Each row of a before or after table is a point. The points were changed in one or more steps. Then noise was added and the rows were shuffled. The steps act on columns, c1 being the first. Name the steps. A step turns or swaps two columns, mirrors them in a line or flattens them onto one, adds a multiple of one to another, or multiplies or shifts one. Angles are multiples of 10 degrees, from the lower column toward the higher: turns from -170 to 170, lines from 10 to 170 but not 90. Use the fewest steps. Two steps may share a column if one is a turn and the other turns, adds or multiplies; they go together, in the order done. Otherwise the lowest column goes first.

Before:
[[  6  33   3]
 [ 23  -7  -7]
 [ 14  19  17]
 [ 16 -48 -11]
 [-12   1  -7]
 [ 47   3   5]
 [ 18 -32   4]
 [ -4 -46  26]
 [-22 -47  42]]
After (9 x 3):
[[ -20   38   -8]
 [ -40    4   25]
 [  -2  -94  -49]
 [  15    3    0]
 [ -16  -14   15]
 [  -6   68    2]
 [ -12  -90  -23]
 [ -19  -64    4]
 [  -7 -100   20]]
Steps: turn c1 and c3 by 150 degrees; multiply c2 by 2

Before:
[[ 12 -26 -21   3  33  25  76 -19  16]
 [-23  -9  -3  24 -27  -7  29  33  10]
 [-22 -31  20  19   4 -11  29  -1   5]
 [-14   9 -51   6  21  43  42 -38  12]
 [-45  34  -4 -36 -95  42  24   6 -17]
 [ 23   6  11 -23  20 -19  48   1 -18]
 [-46 -16  27  -1  10 -12  51  68 -44]
 [  6   2 -59  26 -22  22  61 -63 -18]
 [ 12 -17 -84 -26   5  -7  57 -44  16]
 [-83  45  24 -57 -41  -9  67  -2 -19]
 [-18  40 -21   6  -7   0  44   0   0]
 [-28 -23  33  11  14 -20 -24  46 -48]]
After (12 x 9):
[[-13  35 -26  19   2   6 -24 -45 -54]
 [-75  25  45 -72  -1   7  54  -3 -50]
 [-27  28 -18  -6   6 -12  51 -69 -52]
 [  9 -17 -23 -11   0 -15  80  25  28]
 [-41  -2  34 -40   2 -40  17  11 -32]
 [  9 -57  -3  14  -3   4  69  69 -17]
 [-20 -53   6  -5   4 -25  37  46   5]
 [-17 -21  39   0  -1   1  43  -4  -6]
 [  7 -84 -20 -36   4  21  55  39  20]
 [ 31  13   6 -27  -1  19  46 -10 -10]
 [-27   0  -9  19   1  -5  29 -33  -3]
 [-24  16 -31  19   1  12  28  -3  -2]]
Steps: turn c1 and c9 by 20 degrees; swap c2 and c3; turn c4 and c7 by 10 degrees; multiply c5 by 0; turn c6 and c8 by 160 degrees

Before, 10 rows:
[[  3 -26   4  14  10  17 -27   4   2 -20 -20 -29 -50 -14]
 [  5  13  73  12  11  14  -3 -70 -22  62  56 -30  14  25]
 [  3  -7  -8 -38 -25  12 -27  18  11 -17  -7 -29  15  -9]
 [-24 -24   3 -31   9  11  -7  -8  -5  -4  39 -23  -7  -5]
 [ -4 -28   9  13   4 -20  -9   2  -9  23 -23  76  16  16]
 [  6 -18 -10 -17  13   1 -13 -17 -17 -24 -12  48  13 -16]
 [  7  29   4  -8 -10  -7 -18 -21  95  -2 -13 -39  12   4]
 [-18 -23 -10 -14   7  22  -3   4 -24 -21  -6 -43   9  22]
 [-13   8   1  79 -52 -12   0   7 -15 -23 -10 -41   7  23]
 [ 12 -31  -4 -40   9 -28 -18  -3  11 -18  -8  -7   2   4]]
After:
[[ -8 -26 -10 -14   3  45   3 -25  29  53 -42  16  -7 -28]
 [-22 -22   4 -31 -13  17   9  12  13  33   0  44   0   4]
 [ -2  -7 -10 -37  29  32  -8  -6  -9  26 -30   8   2  21]
 [ 11  12  72  11  -1 -48  -4  40  20  61   1  64 -19 -73]
 [ -3 -30   8  15   6 -43 -18 -15  10 -47  55 -57 -15 -20]
 [  8 -27  -4 -39  -8 -10   2  -1 -14 -88  -9  -3  -6  -7]
 [  8 -20 -10 -15  -7  26  -7  24  13  -3  36 -33 -17  13]
 [-24  30   6 -10  16  -1 -11  15 -90 -22 -40   8   1 -16]
 [ -4   8   0  80  45   6 -41 -25  19 -40 -39  12  26 -30]
 [  0 -25   1  16 -36  37 -36   8  -2  38 -36  -1  34  23]]
Steps: mirror c1 and c9 in the line at 170 degrees; add -0.5 times c4 to c7; turn c5 and c13 by -140 degrees; multiply c6 by 3; turn c6 and c10 by 70 degrees; multiply c14 by 1.6; turn c8 and c14 by 150 degrees; mirror c11 and c12 in the line at 30 degrees

Before:
[[  6  43  34  83 -62  19   9  -1  -6 -16  36  33  35  -8  -6 -13  27  35
   26 -21  10  29 -29  -5]
 [-25  31  42  31  12 -12  45  23  32  45 -14  26  17 -10 -46 -45  -9  30
  -21 -71 -83  -8   3  17]
 [ 47  -9 -25  39  33   8  13  35 -27  66 -13   6  19  48   1  17  33  -2
  -28   6 -41  -6 -27  43]
 [-10 -40   3  51 -21  14 -21  44  31   5  12 -27   9 -14  29  42 -22  36
  -10  -4 -22   4   5 -22]
 [-17  44 -14  -7 -38  25  27  -3  -4  -3  32  46  14  38  -1  35 -37  10
  -22  29  11 -24 -40  12]
 [-40  21 -50  91 -34  15   4 -25 -19  37 -82 -63 -50 -52 -26  36   8   2
   -2  -1 -30 -11   9  30]
 [ 48   2   2 -18  41 -28 -24 -44  20  48 -47  27 -11   9  -4  -5  31  65
   27 -78  -8 -95  22  -5]
 [-54 -12  19 -24  23 -17 -47   9  33  36  26 -13   9  26 -72  77  25  20
  -21  26 -49  57   2  12]
 [-79  48  16 -49 -33 -18  26 -40 -18   7  14 -17  -7 -11  -9  -2  21  67
   52 -11  -9  41 -15 -17]
 [-19  22 -38  15 -76 -19  11  -6 -20   8  27  70 -18  38 -43  -5  10  27
   35  32   5 -47  33  26]
 [-13  29  37  -6 -31   1  11  23  18 -50 -18   4  24  37  16  15 -18  -9
    4  25 -18 -13  35  -2]
 [-27  31   4 -38 -14  63  16   8  40  14 -28  16  22  56 -22 -35  -9  14
  -53 -82 -15  -6  -3  -2]
 [ 17   6  38  15 -38 -17  19 -25  12 -42  -7 -15 -35   3 -15   1 -12 -31
   21  25  -4  -8 -46  20]]
After, 13 rows:
[[-54 -11  20 -22  26   8 -47   7  35  21  25 -14  12  25 -91  78  61  20
  -21  23 -65  11  -1  10]
 [-17  25 -36  16 -75 -21  13 -20 -20  -9  28  70  -6  40 -12  -5  21  26
   35  32 -28 -64  34  25]
 [-77  48  20 -49 -29 -12  26  -7 -18 -42  16 -17 -38 -11 -31  -4  52  63
   54  -9   1  29 -17 -20]
 [  5  41  34  82 -64  10   6  36  -7 -41  34  35   2  -8 -21 -13  71  35
   26 -22  22  24 -30  -5]
 [-28  31   2 -40 -13  63  17  23  41   2 -29  19   8  55 -14 -36 -22  16
  -53 -81  20 -16  -2   1]
 [-16  43 -15  -6 -37  14  28  17  -6 -10  30  45  -6  36  11  36 -91  10
  -22  29  10 -19 -39  13]
 [ 49  -9 -24  38  32  31  16  19 -29  69 -14   5  36  49   5  17  83  -1
  -28   2 -73  -5 -29  42]
 [ 48   2   1 -15  38 -22 -22 -10  19  -1 -49  24 -46   9  43  -8  79  64
   29 -78 -17 -85  19  -4]
 [-41  18 -52  89 -33  25   0 -50 -20  37 -83 -62 -25 -52 -18  34  20   2
    1  -4 -50 -20  10  32]
 [ -9 -37   5  50 -21  21 -21   6  31 -21   9 -28  46 -13  23  43 -55  38
  -11  -2   5  17   8 -21]
 [-26  29  39  33  12  32  46  18  31  26 -16  28  21 -14 -33 -47 -22  31
  -19 -71 -99 -30   4  17]
 [ 16   9  37  14 -39 -12  21 -35  10 -21  -6 -14 -21   3  -8   2 -29 -32
   18  23 -32 -12 -49  20]
 [-12  28  35  -8 -30   8  13  23  17 -43 -19   4  26  38  19  16 -46  -8
    4  22 -10  -6  32  -3]]
Steps: turn c6 and c21 by 30 degrees; add -1 times c24 to c21; swap c8 and c13; add -0.7 times c18 to c10; turn c15 and c22 by 30 degrees; multiply c17 by 2.5

Before:
[[ 13  24 -44  -8 -24  11 -13 -39 -35  13  -7  -2 -43  11 -22  18 -29  -5
  -16 -28  33  28 -52 -55   8  26  -9  27  51  21  14 -36  -2  38  13 -21
   -8   4  13   3  10  20   0  33 -24  41  20  -8 -20 -21 -10  -9 -41 -14
   82  21  13 -13  36  21 -25   4 -15  39]
 [-39  50  11 -31  42  -9   1 -12  10   4 -29 -44  11  -9 -29   2  52 -20
   19  27  -8 -23  11   9  27   1   9  -4  -3   2 -23  14  13  15 -19  47
  -52  12   9  24  13 -18  13 -51 -25  11   6  23  19  23 -38  13 -23 -30
   -2 -32  16  10  16  -9 -12 -29 -44 -16]
 [-20  -2 -49   1  10 -17  -9 -39  -2  12   8  15 -34 -28   7 -11  19  66
  -27  10  -5  -5  52   8  47 -16  22 -23  37 -15 -20   1  52 -14   0 -49
    0 -18  31  12  -1  -6  -8  19 -40  -3   3   0  34 -63 -22 -29 -13  35
   16  27  41   0  12  10 -23  23  53  32]
 [ -2 -27 -36  -4 -20  -6  31 -45  26  14  53 -26   9  -9  -8   3   0  22
    1 -30 -19 -40 -28  33 -28   8  40   1 -29 -13   9  31   4   3 -45  59
   14  15 -17 -10 -25 -18  -5   0 -30 -11  18   9  -5 -16  33   4 -46  15
  -19 -31  24 -21 -16  30   2 -10  15  33]
 [  3  37  28 -14 -48 -29  13 -28   6  -7  16  18  -8  28  -3 -26  28  -2
  -56 -24 -21  57 -14 -81  18  11  32   9 -10  29  13  55  15  50 -47 -12
  -34  20  47  46 -39 -23 -59  -3   9 -34   8  53  -2 -12  -1   9  17  -9
  -30  19 -22 -16  -4  15 -23  -7   0   7]
 [ 28 -45  25  31 -24   8  15 -17  18  -1  16 -37 -17  19  10  22   6  -4
    8 -10 -34   0  43 -22  31 -51 -48  -1  12 -36 -44  -4 -12  45  35  32
  -42   0 -41  11 -13  15  17  31  13 -18 -42 -26  18 -26 -22 -12   3  26
  -66  14 -17   2 -13  22   4  -7 -31  15]
 [ -8 -14  53 -24 -10  10 -17 -44  15 -33  76 -20 -14  24  24 -34  25  14
  -54   9   1 -37  35 -10  55 -31 -16 -34  24 -25  -3  33 -11   1 -11 -31
  -11   4  42 -29 -59 -49   7 -15   9  -9   7  34 -24  32   0 -15 -13  24
   27 -13 -10   2 -14 -27 -17 -25  14 -18]
 [ 11  -6  -4  33 -21  12 -40  -9 -31  -7  37  -7  20   9  36  22   6  18
   -2 -17  41   4  -7   1  95  10  -7 -61 -19  26 -22  12  -5  -9 -15  13
   26  95 -22  16   6 -10  49 -30  -2  21  -1 -35 -45  13  34 -14 -40  24
  -22  24   0  35  -7  15  -4 -31  22   0]
 [ 17 -36  39  14 -34   1  54 -27  42 -36 -36   9 -47 -11 -23  30  23   6
  -27 -12  18  21   7 -30   2  26  -5 -34 -22   1  13  40 -80  81 -12  30
   24  11  39 -15 -41  19 -24  27  -1  -4   7  24  61   8  10 -19  38  25
  -36  -1 -74 -22   1 -49  33 -21  14 -30]]
After:
[[-20  -1 -50   0  11  -8 -11 -37 -14  12   8  15 -34 -29   8 -11  19  66
   -5   9  -4  -5  52   6  47 -16  22 -39 -33 -16 -21   1  52 -12   0  41
    0 -19  32  12  -2   5  -9  19 -40  -3   5   0  51 -62 -22 -29 -12  35
   32  27  41   1  14  10 -28  25  54  -7]
 [ -2 -28 -37   9 -22  41  29 -45 -21  16  53 -25   9 -10  -9   3   0  22
  -13 -29 -20 -40 -29  32 -30   8  42  21  11 -13   7  30   2   4 -44 -39
   15  16 -16  -9 -22  17  -2  -2 -29 -10  21  10 -23 -16  34   4 -48  15
  -13 -32  23 -22 -15  29  27  -9  16  19]
 [ 14  24 -44   4 -25 -25 -11 -39  -2  14  -7  -1 -41  12 -21  22 -30  -6
   53 -30  34  28 -51 -58   9  26 -12  19 -39  20  15 -37  -4  38  16  14
   -7   4  14   2   9 -20   0  34 -25  43  19 -10  62 -22  -9 -10 -40 -15
   63  20  13 -13  35  18 -38   3 -16 -38]
 [ -9 -14  53  34  -9 -18 -17 -44   1 -35  74 -20 -15  23  24 -34  23  12
  -13   8   1 -36  33  -9  54 -32 -16 -41 -23 -26  -2  32 -12   0 -11   7
   -8   5  44 -29 -62  43   8 -15   9  -9   5  34   2  33  -1 -16 -15  23
   59 -14 -11   1 -13 -25 -16 -24  12  14]
 [-40  52  12  34  42  36   1 -10   3   5 -29 -44  10  -9 -30   3  52 -17
   10  29  -7 -23  12  10  25   1   9  11 -11   3 -22  15  13  14 -18 -28
  -51  12   9  24  12  13  15 -51 -25  12   6  23  17  23 -38  13 -23 -30
  -17 -34  16  10  16 -10   6 -30 -44  13]
 [ 17 -36  39 -17 -37  28  55 -30  -3 -35 -36   6 -46 -12 -22  30  23   7
  -43 -12  18  22   7 -30   3  26  -7 -23  38   0  12  41 -78  82 -13 -31
   25  13  40 -14 -41 -16 -27  26  -3  -6   5  25  24   8  11 -20  39  25
   -5  -2 -74 -21   2 -48  10 -21  16  42]
 [  3  38  26  18 -46  13  14 -28  -7  -6  16  18  -9  29  -2 -27  28  -2
  -58 -24 -21  56 -12 -80  21  11  32   5 -21  30  11  54  17  49 -47  28
  -34  21  46  47 -40  20 -59  -2   9 -32   7  52 -33 -13  -3   9  18  -9
   25  20 -21 -16  -5  12  17  -7   1   5]
 [ 29 -45  24 -33 -23  13  16 -19 -11   0  17 -37 -18  19  11  22   7  -3
  -45 -10 -35   1  43 -24  32 -50 -48  11   0 -39 -43  -1 -13  46  35 -30
  -43  -1 -41  10 -13 -11  17  31  13 -18 -40 -24 -47 -26 -23 -13   4  25
  -48  14 -16   4 -14  24 -13  -8 -28  14]
 [ 12  -6  -5 -30 -21  13 -40  -8  10  -5  36  -7  20  11  37  22   5  16
  -18 -16  43   4  -6   1  97   9  -4 -52   3  26 -22  12  -7  -8 -16 -32
   26  94 -23  15   4  16  49 -30  -2  21   0 -35 -66  12  35 -14 -38  24
  -13  27   1  35  -6  14  18 -32  22 -30]]
Steps: turn c4 and c42 by 170 degrees; turn c28 and c36 by -20 degrees; turn c6 and c36 by -140 degrees; multiply c64 by 0.4; turn c9 and c64 by 110 degrees; add 1 times c55 to c49; turn c19 and c55 by -50 degrees; turn c29 and c61 by -110 degrees

Before, 12 rows:
[[-35  49  -4   2 -40  48 -15  53  16 -35  25  19 -21  28 -42  72 -66  63
   31  50 -20  18  63  37  -8  13 -52 -12  19 -44 -53   7 -23 -44  58  12
   33  -6 -54  35  45 -44 -47  -5  65  20 -43  50   8  31  16  43  -2  39
  -16 -26 -47 -56  -2  -1 -36  63 -34 -10]
 [ 24  37 -22  15   9  -7   6 -51 -16 -45  31  21  18  -6 -25  13 -23   3
  -18 -45  59 -28  -1  13  37  18 -55 -60  41  33  12   4  45  -5   6 -55
  -18 -59 -57  29 -42  42 -38  27  -7 -33  43  11  19 -49  11  67 -22 -32
    9  11 -43  29  57  45 -55  10  67 -32]
 [-48  30 -10   5 -24 -19  39 -61  10 -64 -57 -13  13  -6   8   8  38  16
  -22  45  -3  75 -47  27  32  63 -16 -19  68 -41 -61   7   4  49  17 -48
   -3 -60  24 -66 -23   8   0 -10  -5   6  16  21 -30  27 -46 -32   7  29
  -18  10  59  32 -37   7 -11   3 -15  13]
 [-42 -30 -12  12  44  13   9  -7 -23 -65  11 -50  50 -21 -28  28 -69 -42
  -21 -49 -42  -9  72 -34  -8  19  45  36   7 -44  13 -49   3  11  64  -1
   52  47  35 -68  46   4  11  42  15  60  59 -40  69 -16 -63  30   4   3
   36  68  20  32 -27  26 -46 -30 -29   0]
 [ 35  82  -7  26  12  13 -74  51 -16  54 -59  -4   3  33  -7 -24  17 -33
  -26 -32  15  25 -39 -69  -8 -11   2 -52   5  -3  -9 -15  -9  54  42  12
   14 -24  44 -51   1  69  51   4 -18  52 -15  72   0 -44  -1  58  20 -60
  -21  42  32 -63  -4 -50 -13  14 -12  15]
 [ -1 -30  -9  34 -30 -40 -22  26  47  40  46  16  23 -42   5 -29  -7  54
   12  -7  49   1  41 -31  12 -17 -67  44  45  48  -3  55  35  32 -15 -38
  -16  31  21  19  12 -33  11  42  66  -6 -15 -30  -7 -50  42 -23  32 -10
  -32  14 -29 -10  16 -57 -17  18  55  55]
 [ 23  42 -29 -80 -43  17  12  14  51  37  30  55 -46 -37 -13  42  12  29
   -2 -32 -30  41   6 -46 -44  63  -2 -48  10 -44 -32  28 -27 -10 -31 -40
    7  31  59  16  51  48  -5  22 -27 -14 -49  22   3 -37 -36 -30 -51 -37
   44  13 -35 -75  40 -60  47 -54  63  60]
 [ 24  -1  16  30   8  19 -57 -47 -35   5 -45 -14 -11 -12  22  22 -57  49
   25  30  48  46 -23  39 -16 -42  24  -4 -29  29  18 -49  -4 -51   5 -20
  -35  54  -5 -37 -52 -14  42  39  28  46  48 -18   8   0  28 -15  19  36
  -60 -50  16 -19 -52 -48  31  58 -33 -38]
 [ 29  41 -33  11 -38  47 -75  46  63 -15 -46 -16 -48  33  10 -21  44 -38
   74 -49 -20 -27  35  15   5  -9 -32  48  64 -36  -6 -52 -14  17 -21  28
   29 -53   4  37  31  -9 -36 -54 -31  13 -23  -8  30   5  43 -19 -45   9
   36 -38  56  25  25  22 -24  48  42 -39]
 [-46  16  38   5 -18  29  15  11 -52 -11 -47 -27 -23  69 -16  41  25  30
  -27  -7 -38 -40 -37 -23   1  37  41  25 -43  23  17   9 -35  41 -19 -21
  -44  28  57 -24  12  27 -36 -19  26  36   6  11  40 -38  38  72   0   7
   35 -40  23   1  16  34  30 -37  -7  14]
 [ 41  83  28 -45  59 -48  -4  39  22 -27 -30 -31  55  19  -7  51  -9  58
   61 -11  29  67  45 -69   4 -36 -27 -29 -15   5  -3  14 -10  28 -12 -16
  -56 -24 -57  33 -34   9 -27 -43 -29 -16 -35   1 -14 -18 -51  14   4  -7
   46 -23  -8  24  17  52 -24  -1 -19  33]
 [  4  18  78 -42  34 -34  40 -43  -8  -8  14 -15  54 -15 -89   1  22  21
    4 -17 -26  -8  72 -25 -13 -10  22 -65  49  25   8  21  42  35  -1  31
  -55  24  36  29 -38  46  44  23  40 -30 -28 -35  10 -24 -67  15  18  -6
   31   0 -14  36  40   8  54  32  75 -34]]
After:
[[ 25  41 -32  13 -28  50 -70  42  71 -20 -51 -14   6  60  14 -17  50 -35
   81 -50 -37 -29  30   8   7 -12 -36  45  49 -49  -6 -47 -45  19   7  21
   36 -52   4  29  38 -11 -42 -52 -34  15 -20  -2  28  61  44 -20 -44   9
   26 -47  54  25  29  20 -24  40 -53 -38]
 [ 39  75  27 -49  57 -47 -17  32  15 -26 -35 -29  23  42  -8  52 -10  57
   65 -15  24  68  53 -68  -2 -30 -34 -24 -20  10   3  19  40  15 -14 -16
  -64 -27 -62  31 -31   3 -21 -41 -32  12 -38  -2 -21  51 -47   6  13  -7
   42 -25 -10  28  19  53 -26   0  26  33]
 [-51  33 -13   7 -21  -8  41 -68   9 -66 -60 -17  -3  15   9   5  40  21
  -21  44  -6  82 -46  33  30  66  -6 -10  72 -40 -67  10  14  49  -4 -46
    2 -58  23 -57 -23   0  -7 -14  -6  12  14  18 -28  86 -34 -41   5  19
  -20  13  61  26 -45   9  -6   3   8  21]
 [ 29   1  16  46  15  11 -52 -54 -39   2 -42 -11 -28  17  29  33 -61  50
   25  41  56  44 -23  38 -10 -44  18   1 -23  44  18 -54  14 -66  25 -22
  -35  53   1 -38 -46 -10  57  26  26  32  55 -24   9  65  25 -15  26  33
  -49 -52  22 -17 -43 -45  35  53   6 -36]
 [-55  19  49  22 -21  31   4   9 -52  -5 -55 -24 -25  88   0  41  27  31
  -22  -5 -31 -43 -41 -23   0  34  25  25 -43  10  13  11  17  45 -27 -20
  -44  22  64 -29  12  19 -28 -20  22  20   6  18  44  20  42  74  -8  12
   37 -40  28  -2  16  31  36 -30 -34  22]
 [ -1  21  88 -47  28 -36  36 -40  -2  -2  14  -5  94   7 -94   5  17  24
    6 -14 -28  -5  70 -27  -7  -3  18 -63  59  18   0  15 -32  39 -21  24
  -55  23  32  33 -36  48  41  22  43  -7 -28 -35   9  46 -75  10  17  -6
   25   5 -22  31  42   9  62  29  30 -44]
 [-36  48  -5  16 -35  45 -15  65  13 -27  26  21 -39  43 -35  78 -70  61
   31  57 -17  18  60  41  -9  10 -51  -6  14 -37 -48   0  25 -40  65  13
   37 -10 -50  30  43 -38 -45  -8  63  21 -52  36   4  90   9  48  -2  29
   -9 -30 -50 -56  -2  10 -31  60 -10  -9]
 [ -5 -32  -9  25 -20 -34 -12  22  47  48  42  12  58 -19  -8 -31  -3  53
   13  -8  56  -4  45 -31  10 -16 -70  37  46  57  -3  54 -45  34 -10 -39
  -17  33  18  22  12 -33  14  39  58 -28 -16 -31  -5   4  42 -26  32 -10
  -28   7 -39  -9  16 -62 -13  19  15  43]
 [ 24  38 -19   1   8  -9  -3 -47 -11 -35  31  21  63   7 -42  18 -27  -1
  -17 -42  61 -31  -4  12  29  23 -50 -62  37  37  16   5 -53 -15   5 -53
  -16 -63 -50  26 -49  45 -32  29 -13 -31  42  15  27  14  12  76 -20 -40
    9  11 -38  22  62  52 -58  19  23 -26]
 [ 34  89  -8  46  11   9 -75  45 -17  50 -63  -2 -14  52  10 -28  26 -28
  -33 -37  24  21 -41 -70 -14 -20   4 -50   2  -2  -5  -8   5  54  84  11
   24 -23  41 -55  -8  71  44   6 -15  25 -17  76  -9  25   3  51  19 -61
  -18  36  43 -72  -8 -59 -13  14  -2  15]
 [-43 -26  -9  40  58  18  11 -11 -21 -71  16 -46  11   2  -2  26 -68 -49
  -15 -47 -49  -4  65 -21  -8  15  52  41  17 -44  14 -41  45  11  56  -3
   49  54  34 -77  50  10  10  46  14  50  62 -36  65  43 -64  23  -2   8
   41  67  15  28 -19  29 -46 -21  39   8]
 [ 16  47 -28 -77 -41  18  12  14  54  34  40  56  23 -18  -2  42  14  33
   -5 -20 -29  44   1 -42 -50  63  -4 -45   2 -45 -25  29 -36 -11 -36 -36
    6  36  62  16  51  54  -9  25 -28  33 -39  20  -5  19 -32 -39 -54 -36
   35  15 -34 -71  35 -52  48 -44 -59  58]]
Steps: turn c4 and c46 by -30 degrees; add 0.5 times c46 to c15; add -0.5 times c7 to c35; turn c13 and c63 by -50 degrees; turn c33 and c63 by 130 degrees; shift c14 by 20; shift c50 by 60
